Each wall is flat, endless, passes through zero and stands at right angles to its row. A trip goes straight from one point to another. List the walls that it crosses, first one first.
In the rows, zero is written as 128.

Walls:
(1): [104 158]
(2): [151 114]
(3): [ 89 145]
(4): [127 170]
(5): [188 136]
Trips:
[111 149] to [ 76 166] -> none
[149 150] to [103 124] -> 2, 3, 5, 4
[119 101] to [152 140] -> 5, 4

Walls:
(1): [ 79 165 158  83 183  65 176  70 147]
(2): [138 159 133  79 172 112 139 129 126]
(3): [116 142 134 156 151 119 108 110 125]
(4): [141  83 125 107 148  87 143 154 129]
(5): [120 126 128 132 123 156 115 108  71]
(6): [131 121 150 144 103 176 116 195 123]
Trips:
[134 120 119 134 151 112 109 140 125] to [144 196 119 150 154 126 156  75 114] -> 1, 5, 4
[199 123 117 135 106 107  82 192 157] to [138 138 148 124 139 169 137 137 138] -> 2, 4, 5
[118 164  73 104 115 119 132 109 127] to [130 127 157  80 156 160 126 130 115] -> 6, 4
[135 104 120 150 149 102 111 121 147] to [ 72 105  96 148 140 138 128 108 126] -> 5, 4

Walls:
(1): [101  90 103 153  98 132 151 125 168 134 127 140 188 129 113  90  70 109]
(2): [103 111  66 138 139 105 148  71  70 138  99 113 108 128 151 129 113 125]
(3): [142 155 135 115 143  77 140 116  94 105 123 100 150 116  85 110 129  98]
(4): [159 122 139 169 110 109 171 124 166 156 140 115 152 158 163 118 147 139]
Trips:
[154  80 112 147 180 149 147 130 128 109 165 153 149 161 114 142 181 123] to [ 90  97 130 142 128 157 137 105 139 129 112 115 135 132  74 126 138 170] -> 1, 2, 4
[ 76 142  74 123 109 109 135 121 112 102 130  91  72 120 149 137 117 125] to [142 122 121 119 118 149 132 104 120 114 142  44 116 177 124 104 110 119] -> 4, 1
[ 87 154 123 120 123 147 114 139 152 162 139 137  82  92 113 170 146 112] to [120 126 124 136 135 108 125 138 128 137 100 173 111 173  59 123 125 144] -> 3, 1
[124 128 142 128 112 162 144 164 143 146 131 141 173  58 129 100 139 142] to [166 123 157 101 131 105 173 168 144 133  67 130  92 122 127  76  99 142] -> 3
[119 119 124 126 177 125 123 164 115 138 135 160 152  65 195 125 127 149] to [119 126  98 114 170 131 162 107 130 153 153 133  86 107 133  89 132 152] -> none
[155 113 109 152  90 140 129  94 105 132 109 166 164 118 162 150 121 111] to [143 156 150 124 142 144 155 125 139 105 111 132  98 162 171 145 149 114] -> 1, 2
[ 99 179  97  75 109 141 143 134 149 126 123 184 115 121 162 172 162 149] to [147 126 118 138 151  89 185 145 158 170  85 130 139 129 144  74 108 174] -> 4, 2, 1, 3
[ 83 159 138 166 105 114 147 124 177 127 157 145 103 188 196 123 111 116] to [114 149 116 133 135 120 152 122  99 142  98 101 188 108 163 105 127 148] -> 2, 3
[133 158 115  69 107 121 112 101 128 114  75 128 139 109 140 147 110 149] to [131  90 164 162 120 118 169 106 125 161 124 151 161 133 130 119  92 130] -> 1, 4, 3
[146 141 116 130 161 101 140  85 129 110 130 145 141 109 105 162  92 122] to [119 127  76  65 138 142 109 156 113 162 132 144 111 143 165 109  62 125] -> 3

Walls:
(1): [170  75 132  85 187  86 138 181  98 108 180 129 140 177 108  87 137  96
  50 133 142  83  96 139 150 134 127 114  88 170  89 124 205 131 190 137
 119  75 145  89 148 127 171 107 139 145 105 141]
(2): [ 96 121 100 155 142 136 104 154 157 171  89 129 108 130 106 117  85  77
  92 123 122 125 107 102  95 162 141 139 128 153 148 109 126 131 162 151
 141 161 158 143 137 139  87 134 128 137 151 159]
(3): [155 170 144 121 117 143  79 102 132  91 101 167 120 180 120 121 121  97
 158 158 141 125 101 129 123 135 120 124 108 100 125 158  91 149 142 153
 155 177 127 105 124 149 172 137 143 118 159 112]
(4): [111 124 110  88 151 149 102 112  87 101  97 123 122 177  84 135 107 172
  78 146  93 121 142  70 100 124 153 103 167  80 117  83 126 182 205 104
 117 153 104 141 126 100  99 104 138 135 129 150]
(5): [119  88 118  83 170  94 156 124 119 130 113 140 123  88  96 138 169 156
 115 133 144 174 151 118  93  91 119  89 122 108 149 136 116 136 161 151
 119 152 110 129 112 148 116 116 145 131 139 132]
(6): [ 79 136 115 126 151 101 184  98 125 145 172 150 140  90 146 131 175  97
  89  89 137 138 115  98 143  87 149 167 120  78 120 138 115 130 128 114
 148 108 117 134 142 127 164 129 147  92 104  85]
(7): [143 103  93 129 174 162 111 105  77 144 150 104 116 140 132 145  90 139
 153 174 125 199 142 101 164  95 124 117  87 116  87 126 151 139  99 141
 128 138 113 123 132  72 146  95  62 141 164 145]
(8): [119 107  81 150 110 119 133 107 147  83 106 110 103  84 150 146 102 147
 150 123 139 138 138 141  84 130 107 133 172 150 144 150 130 130 169 140
 133 140 116 122 146 134 136 162 142 143  95 106]
(9): [141 163 102 110 139 123 120  99 127 169 115 119 129 116  50 184 111 158
  89 168 124  98  94  80 132 123 146 127 149 133 101 162 114 177 110 130
 134 148  71 119 170 154 167 167 100 113 130 117]
(10): [159 166 116 172  94 196 141 144  78 108 163 201 168 129 159 125 123 119
 126 135 124 143 129 118 132 125 124 132  92 119 158 148 173 129  96 152
 104  99 145 143 160 107 159 122 145 104  77 115]
Trips:
[147 121 115  83 121  98 131 166 167 146 105 125 134 127  88  97 165  97
 125 147 155 128 119  95 135 154 138 120 116 132 123 131 119 183 118 170
  83 141  70  98 165 106  92 136 150  85 110 101] to [109 125 149 130 133 122 100 137 116 162 121 126 107 138 156 179 149  90
 154 131 141 121 138 133 106 131 114 103 124 181 143 128  94 129 133 119
 124 130 140 138 118 151 141 114 148 105 120 131] -> 4, 6, 1, 9, 8
[130 138 204 153 179  76  73 188 105  84 133 123 150  85 147 139 101 151
 112 180 124 188 141 116 117 133 190 175 130 158 183 150  98  93 155  82
 155 128 118  84 125 147 130  90 109  82 135 133] to [113 154 109 140 137 109 164 163 179  89  87 130 156 122 140 116 107 102
  71 146 146 126 149 104 158 123 141 142  95 166 120 140 108  84  98 156
  70 115 155 111 116 141 107 136 171 141  83 181] -> 7, 3, 10, 5
[136 159  97 118 137 151  99 125 120 139 180  90 104 123 153 144 147 102
 150 116 137 156  94 113 134 133 145 156  78 114  94  88 104 115 131 140
 139 110 144 135 186 151 123 130 126 168  78 115] to [143 144 132 102 119 140 144 107  68 140 140 147 157 154 139  66 145  99
  84 153 163 154  92 139  79 121 121 164 118 128 120 127 137 103  81  88
 131  99 117  87 177 163 149 114  96 107 113 100] -> 2, 9, 3
